Rows are points. To make a cloud, some directions were put in groups of two or more. Within a group, all points are equally far from the middle, so they leave a hole (a ring in 2 directions, a hollow ball in 3). The other directions are filled evenly. Then the cloud was stretched, turned, moved and blurred a little. Count the holes, and give their numbers of directions, smallest first.

Cloud, 20 rows:
[[ 0.28  0.48 -0.11]
 [ 0.65 -0.26 -0.47]
 [-0.29 -0.50 -0.16]
 [ 0.04  0.44 -0.27]
 [ 0.34  0.66  0.20]
 [ 0.30  0.05 -0.54]
 [ 0.54  0.22  0.21]
 [ 0.34 -0.82  0.03]
 [-0.36 -0.27 -0.32]
 [ 0.25 -0.01  0.64]
 [ 0.30  0.67  0.12]
 [ 0.47  0.46  0.45]
 [ 0.53 -0.12  0.32]
 [-0.48  0.21  0.44]
 [-0.46  0.00  0.14]
 [-0.35 -0.07 -0.36]
 [-0.04  0.04 -0.58]
 [-0.39 -0.18 -0.23]
 [ 0.18 -0.74  0.09]
 [-0.27  0.11  0.67]]
Holes: 1 (2)

Cloud, 28 rows:
[[ 0.11 -0.07  0.55  0.13]
 [ 0.39 -0.34 -0.34 -0.71]
 [-0.45 -0.23  0.14 -0.25]
 [-0.22 -0.68 -0.04  0.02]
 [ 0.68 -0.38  0.36  0.09]
 [ 0.19 -0.48  0.15 -0.13]
 [ 0.52 -0.56 -0.09 -0.11]
 [ 0.08 -0.11 -0.12  0.45]
 [-0.26  0.10 -0.21 -0.50]
 [-0.93 -0.06  0.00 -0.03]
 [ 0.39  0.08 -0.22 -0.33]
 [-0.15  0.40  0.17 -0.56]
 [-0.58  0.41  0.22  0.11]
 [ 0.03  0.11 -0.19 -0.71]
 [-0.55 -0.39  0.12  0.18]
 [ 0.18 -0.73  0.02 -0.48]
 [ 0.58 -0.23 -0.18 -0.04]
 [-0.34 -0.50  0.28 -0.35]
 [-0.62 -0.21 -0.08 -0.03]
 [-0.38  0.22 -0.15 -0.46]
 [ 0.70  0.31 -0.01 -0.34]
 [-0.52 -0.27  0.28 -0.14]
 [ 0.95 -0.58  0.03  0.09]
 [-0.56  0.39  0.21  0.14]
 [ 0.94 -0.57 -0.06  0.30]
 [ 0.10 -0.45  0.29  0.67]
 [-0.27  0.14 -0.07 -0.72]
 [ 0.67 -0.17  0.01  0.27]]
Holes: 0

Cloud, 76 rows:
[[-0.47 -0.34 -0.46 -0.65 -0.29  0.40 -0.03  0.15]
 [-0.34  0.20 -0.99  0.51 -0.05  0.18  0.00  0.18]
 [-0.04  0.07 -0.15 -0.12  0.54  0.04 -0.38  0.59]
 [-0.55  0.40 -0.86 -0.30 -0.20 -0.30  0.06  0.28]
 [ 0.59 -0.47 -0.44 -0.48 -0.44  0.22  0.34 -0.03]
 [-0.09  0.24  0.05  0.92 -0.06 -0.24 -0.43  0.16]
 [-0.02  0.12 -0.39  0.10 -0.45  0.15  0.48 -0.72]
 [-0.60  0.38 -0.47  0.09  0.08  0.38 -0.35  0.50]
 [-0.31 -0.16 -0.83 -0.51 -0.25  0.14  0.14 -0.18]
 [-0.54 -0.06 -0.52 -0.11 -0.47 -0.55  0.21  0.22]
 [ 0.04  0.11 -0.65  0.46  0.06  0.24  0.31  0.22]
 [-0.48 -0.43 -0.36  0.06  0.44 -0.21 -0.01  0.09]
 [ 0.23  0.09 -0.29  0.56  0.02  0.14  0.53  0.25]
 [-0.28  0.15 -0.30 -0.25  0.55 -0.13 -0.33  0.68]
 [-0.06  0.32 -0.49  0.18 -0.36 -0.31  0.45 -0.37]
 [ 0.42 -0.12 -0.18  0.97  0.01 -0.02 -0.65 -0.27]
 [-0.46 -0.35 -0.13 -0.23 -0.13 -0.72 -0.07 -0.06]
 [ 0.52  0.13 -0.35 -0.18 -0.12 -0.46  0.10  0.77]
 [ 0.16  0.13 -0.60 -0.16  0.61 -0.09 -0.36  0.43]
 [-0.32 -0.45 -0.82  0.12 -0.60 -0.07 -0.37 -0.08]
 [-0.09 -0.16  0.51 -0.42  0.24 -0.54  0.55 -0.20]
 [ 0.18 -0.14  0.06  0.70 -0.25 -0.28  0.55 -0.44]
 [ 0.63  0.11  0.01 -0.25  0.45 -0.35  0.62 -0.43]
 [ 0.18 -0.15 -0.36 -0.09  0.28 -0.69 -0.04 -0.64]
 [ 0.10 -0.21 -0.12 -0.69 -0.15  0.09  0.19 -0.25]
 [ 0.39  0.13 -0.12  0.77  0.01 -0.08  0.37  0.33]
 [ 0.34  0.02  0.21  0.25 -0.39  0.64  0.23 -0.27]
 [ 0.67  0.20 -0.52  0.23 -0.01 -0.85 -0.01  0.13]
 [-0.10 -0.52  0.02  0.68  0.04 -0.12  0.19 -0.26]
 [-0.28 -0.22 -0.81  0.17 -0.63  0.15 -0.69  0.16]
 [-0.02  0.29 -0.80  0.35  0.53  0.22 -0.10 -0.10]
 [ 0.45  0.32  0.16  0.76 -0.16 -0.43 -0.33 -0.18]
 [ 0.34 -0.45 -0.41  0.18 -0.01 -0.28 -0.80  0.16]
 [-0.45  0.03 -1.07 -0.35  0.10  0.03  0.01  0.00]
 [ 0.16  0.47  0.25  0.41 -0.37 -0.43 -0.08  0.18]
 [-0.05 -0.53  0.19  0.61 -0.12  0.07 -0.22 -0.16]
 [ 0.83  0.14  0.11  0.08 -0.08 -0.83 -0.07  0.47]
 [ 0.11  0.10  0.07  0.02  0.02  0.19 -0.17 -0.82]
 [-0.47 -0.04  0.07 -0.04 -0.84 -0.25 -0.09 -0.07]
 [-0.19 -0.27 -0.04 -0.84 -0.22  0.15  0.12  0.09]
 [-0.09 -0.73 -0.04 -0.28  0.30 -0.38  0.16  0.33]
 [ 0.17  0.49  0.65 -0.39  0.28 -0.31  0.15  0.27]
 [ 0.79  0.20  0.32  0.21  0.08  0.46  0.20 -0.05]
 [ 0.31 -0.24 -0.34  0.40  0.02 -0.10  0.47  0.64]
 [-0.43 -0.62 -0.07 -0.35  0.28  0.06  0.15  0.23]
 [ 0.29  0.42  0.17 -0.45  0.25 -0.39  0.62  0.23]
 [ 0.39  0.23 -0.10  0.31  0.39  0.20  0.57 -0.02]
 [ 0.36 -0.30 -0.39  0.51  0.23 -0.15 -0.86  0.11]
 [ 0.60  0.36 -0.16  0.33  0.59 -0.92 -0.13 -0.44]
 [-0.09 -0.14 -0.95 -0.08  0.40  0.19  0.08 -0.06]
 [-0.03 -0.58 -0.34 -0.13 -0.10 -0.40 -0.44 -0.07]
 [-0.47 -0.19 -0.45  0.45  0.42 -0.50 -0.19  0.24]
 [-0.33  0.08 -0.66  0.32  0.23 -0.75 -0.63  0.53]
 [ 0.16 -0.18  0.78 -0.67 -0.11  0.08  0.56 -0.06]
 [ 0.06  0.24 -0.19  0.47  0.05  0.19  0.57  0.16]
 [ 0.52  0.23 -0.08 -0.42  0.11 -0.07 -0.34 -0.27]
 [ 0.19 -0.20 -0.54 -0.20  0.71 -0.21  0.08  0.27]
 [ 0.66 -0.34  0.34 -0.04  0.20 -0.34  0.24 -0.69]
 [ 0.10 -0.15  0.38  0.01 -0.10  0.58  0.40 -0.40]
 [ 0.06 -0.11  0.69  0.13  0.25 -0.79  0.64 -0.06]
 [ 0.56 -0.35 -0.22  0.08 -0.02 -0.47 -0.63  0.46]
 [ 0.68  0.25  0.76  0.19  0.43 -0.88  0.09  0.24]
 [ 0.48  0.04 -0.68  0.28  0.02 -0.64 -0.73  0.36]
 [-0.26 -0.26 -0.32 -0.56  0.04 -0.19 -0.27 -0.34]
 [ 0.16 -0.25  0.49 -0.09 -0.09  0.52  0.72 -0.33]
 [ 0.20 -0.13 -0.05  0.57 -0.36  0.33 -0.18  0.41]
 [ 0.36 -0.14 -0.07  0.39  0.69 -0.48 -0.24  0.52]
 [-0.03  0.35 -0.33 -0.53  0.49 -0.59 -0.16  0.35]
 [ 0.10 -0.79  0.09 -0.17 -0.20 -0.31 -0.16  0.43]
 [-0.04 -0.40 -0.45 -0.56  0.37 -0.10  0.26  0.18]
 [ 0.64 -0.09  0.91  0.13  0.26 -0.24  0.01 -0.12]
 [ 0.19 -0.11 -0.05  0.26 -0.54 -0.22  0.55 -0.44]
 [ 0.12 -0.16 -0.64 -0.54  0.03 -0.01  0.16 -0.44]
 [-0.38 -0.44 -0.62  0.00 -0.55 -0.29 -0.17  0.01]
 [ 0.46 -0.44  0.71 -0.06  0.08 -0.54  0.50 -0.33]
 [-0.28  0.22  0.36 -0.22 -0.66  0.29  0.22 -0.07]]
Holes: 3 (2, 2, 2)

Cloud:
[[ 0.41 -0.02  0.48 -0.85 -0.59  0.23 -0.38 -0.21 -0.53]
 [-0.39 -0.69  0.36  0.49 -0.18  0.14  0.42 -0.51  0.02]
 [-0.12  0.11  0.58 -0.23 -0.49 -0.61 -0.32 -0.21 -0.10]
 [ 0.51  0.06 -0.58  0.17  0.62 -0.30  0.27 -0.17 -0.25]
 [-0.31  0.06 -0.48  0.20 -0.26  0.44 -0.31 -0.11  0.15]
 [-0.09  0.19 -0.83  0.12 -0.54 -0.15  0.10  0.34 -0.27]
 [ 0.59 -0.62  0.52 -0.12 -0.17  0.27 -0.69  0.15  0.04]
 [ 0.17  0.15 -0.19  0.63 -0.25 -0.35  0.53  0.25  0.28]
 [-0.25 -0.24 -0.23  0.02  0.17  0.13 -0.22  0.00 -0.74]
 [-0.19  0.39 -0.13  0.43 -0.13 -0.13  0.26 -0.24  0.59]
 [ 0.31 -0.57  0.46  0.29 -0.45  0.43  0.57  0.33 -0.18]
 [ 0.33  0.32 -0.04  0.02 -0.18 -0.84 -0.06  0.54 -0.49]
 [-0.56  0.48  0.25  0.31  0.20  0.04  0.02  0.03 -0.24]
 [ 0.00 -0.38  0.02 -0.14 -0.39 -0.86 -0.32  0.45 -0.06]
 [ 0.36 -0.25  1.13 -0.11  0.44  0.02  0.34  0.46  0.11]
 [-0.25 -0.08 -0.26 -0.25  0.23 -0.52 -0.55  0.38  0.13]
 [ 0.85 -0.38  0.07  0.05  0.40 -0.03 -0.46 -0.24 -0.61]
 [ 0.45  0.32 -0.06 -0.31  0.48 -0.33 -0.61 -0.22  0.28]
 [-0.02 -0.14 -0.08  0.39 -0.13  0.24  0.75  0.48  0.41]
 [-0.04  0.68 -0.80  0.04 -0.12 -0.24 -0.39 -0.54 -0.37]
 [-0.54  0.01  0.61  0.10 -0.22  0.27  0.76 -0.32  0.14]
 [-0.06  0.23  0.48 -0.51 -0.14  0.06  0.66 -0.05 -0.02]
 [-0.65 -0.21  0.35  0.28  0.17 -0.27  0.44  0.49  0.62]
 [-0.07 -0.37 -0.52 -0.08 -0.32 -0.07  0.33 -0.29 -0.12]
 [ 0.23 -0.42 -0.15 -0.08  0.80  0.06 -0.14 -0.27  0.11]
 [-0.37 -0.45 -0.13 -0.16 -0.02 -0.72 -0.01  0.38  0.03]
 [-0.33  0.15  0.07  0.09  0.61 -0.08  0.31  0.68  0.23]
 [-0.38  0.08 -0.10  0.16 -0.18  0.46 -0.16 -0.64 -0.66]
 [ 0.45 -0.48  0.87  0.18  0.15 -0.24  0.30  0.55  0.42]
 [-0.48 -0.15 -0.16 -0.32 -0.03 -0.43  0.00  0.41 -0.59]
 [-0.09  0.56 -0.65  0.13  0.32 -0.24  0.00  0.60 -0.06]
 [ 0.44 -0.53  0.65 -0.81 -0.22  0.37 -0.05 -0.19 -0.56]
 [ 0.18  0.42  0.23 -0.19  0.53  0.16  0.24  0.53  0.36]
 [ 0.46 -0.42  0.15  0.33 -0.42 -0.23  0.43  0.21 -0.45]
 [-0.49 -0.08 -0.06 -0.22  0.26 -0.59  0.21  0.58 -0.26]
 [ 0.25  0.09 -0.46 -0.09  0.71  0.06 -0.18 -0.54 -0.25]
 [ 0.30 -0.74  0.20 -0.10  0.44 -0.21 -0.52 -0.01 -0.06]
 [-0.30 -0.16  0.01  0.27  0.07  0.15  0.14  0.53 -0.58]
 [-0.03 -0.17  0.02  0.70  0.44  0.01  0.28 -0.48  0.34]
 [-0.37  0.46  0.35 -0.08  0.44 -0.19 -0.12 -0.07 -0.42]
 [-0.61  0.05  0.72  0.45 -0.32 -0.15  0.18 -0.34  0.22]
 [ 0.32  0.23  0.50  0.11 -0.05  0.28  0.13 -0.43 -0.78]
 [-0.31 -0.50 -0.15 -0.39 -0.04 -0.14 -0.04  0.22  0.11]
 [-0.05  0.19 -0.92  0.10 -0.24 -0.54 -0.60 -0.13 -0.51]
 [ 0.39  0.41  0.32 -0.45 -0.34 -0.34  0.29  0.15 -0.20]
 [ 0.27  0.12  0.65 -0.17  0.26 -0.60 -0.37  0.15  0.18]
 [ 0.41 -0.35 -0.49  0.47 -0.16 -0.18 -0.23 -0.31 -0.42]
 [ 0.31 -0.51  0.59 -0.24 -0.34  0.01  0.38 -0.28 -0.81]
 [ 0.05  0.22 -0.31  0.32 -0.79 -0.35 -0.39  0.13  0.07]
 [-0.03  0.58 -0.25 -0.36  0.54 -0.51  0.18  0.22  0.08]
 [-0.42  0.73 -0.50 -0.21 -0.01 -0.38 -0.16 -0.42 -0.49]
 [-0.65  0.32  0.33 -0.15 -0.85  0.04  0.19  0.10 -0.31]
 [ 0.62 -0.31 -0.12 -0.38  0.06  0.13 -0.35  0.68  0.34]
 [ 0.18 -0.76  0.76 -0.08  0.10 -0.53  0.22  0.47 -0.02]
 [ 0.33  0.08  0.12 -0.50 -0.65 -0.37 -0.62  0.06 -0.83]
 [ 0.47  0.64  0.21 -0.19  0.31  0.21 -0.10  0.26 -0.29]
 [ 0.79 -0.03 -0.23  0.03 -0.29  0.23 -0.42 -0.40 -0.71]
 [ 0.34 -0.76  0.84 -0.06  0.02  0.53  0.48  0.51  0.12]
 [ 0.66 -0.37 -0.01 -0.44 -0.29 -0.09 -0.33 -0.43  0.00]
 [-0.20 -0.52  0.36 -0.33  0.18  0.02 -0.49  0.25 -0.20]
 [ 0.21  0.17  0.40 -0.16  0.17  0.85 -0.21 -0.31 -0.30]
 [ 0.17 -0.45  0.46 -0.52 -0.35  0.28  0.37 -0.29 -0.76]
 [-0.37  0.06  0.25 -0.17 -0.29 -0.18 -0.03 -0.81 -0.82]
 [-0.27 -0.06  0.21  0.16 -0.15  0.09  0.95 -0.05 -0.57]
 [-0.15 -0.23 -0.12 -0.10 -0.38  0.49  0.50 -0.55 -0.31]
 [-0.24  0.05  0.78 -0.26  0.06 -0.64  0.29  0.24 -0.39]
 [ 0.56  0.27  0.24 -0.28 -0.43 -0.12  0.14 -0.43 -0.43]
 [ 0.10 -0.04  0.39  0.10  0.25 -0.50  0.12 -0.10  0.67]
 [ 0.57  0.75 -0.12 -0.19  0.34 -0.01 -0.08  0.13 -0.30]
 [ 0.30  0.56 -0.34  0.21  0.05  0.23  0.31 -0.43 -0.17]
 [ 0.33 -0.73  0.62  0.01 -0.48  0.30 -0.44  0.14 -0.01]
 [ 0.14 -0.49 -0.18  0.09  0.13 -0.15 -0.60  0.23  0.43]
 [ 0.24 -0.49 -0.28 -0.04  0.30 -0.80 -0.05  0.16 -0.32]
 [ 0.47 -0.41 -0.23 -0.66  0.16  0.20 -0.10 -0.01  0.12]
 [-0.31 -0.30  0.39 -0.62 -0.26  0.40 -0.30 -0.16 -0.09]
 [ 0.31  0.22  0.36 -0.28 -0.81 -0.10 -0.33 -0.21 -0.16]
 [ 0.58  0.11 -0.07  0.47  0.03  0.15  0.29 -0.38  0.06]
 [ 0.35  0.02  0.32 -0.61 -0.38 -0.42 -0.37  0.67 -0.50]
 [ 0.50  0.12  0.51 -0.05  0.09 -0.01  0.10  0.67  0.53]
 [ 0.02 -0.79  0.25  0.00  0.17 -0.58  0.15  0.13  0.18]
 [-0.31  0.06  0.16  0.27  0.21  0.19 -0.42 -0.55  0.23]
 [ 0.22 -0.04  0.70 -0.26  0.15  0.83 -0.29 -0.27 -0.19]
 [ 0.28  0.51 -0.51 -0.18  0.36 -0.69 -0.49  0.48  0.06]
 [-0.44 -0.01 -0.43  0.21 -0.65 -0.85 -0.10  0.24  0.00]
 [ 0.28 -0.11  0.21 -0.24  0.23  0.32  0.39 -0.29 -0.94]
 [ 0.41  0.41 -0.48  0.05  0.22 -0.67 -0.54  0.57 -0.13]
 [ 0.33 -0.66  0.66  0.48  0.04  0.34 -0.05 -0.44 -0.07]
 [ 0.07  0.00 -0.13 -0.17  0.22 -0.63 -0.84  0.32  0.06]
 [ 0.91 -0.67  0.68 -0.14  0.36  0.22  0.25  0.40  0.25]
 [ 0.15 -0.35 -0.34  0.48  0.15  0.33  0.22 -0.42  0.27]
 [-0.10 -0.56  0.76  0.25 -0.28  0.60  0.63 -0.35 -0.26]
 [-0.73  0.27  0.17  0.27 -0.35 -0.07  0.43 -0.66 -0.04]]
Holes: 3 (3, 3, 3)
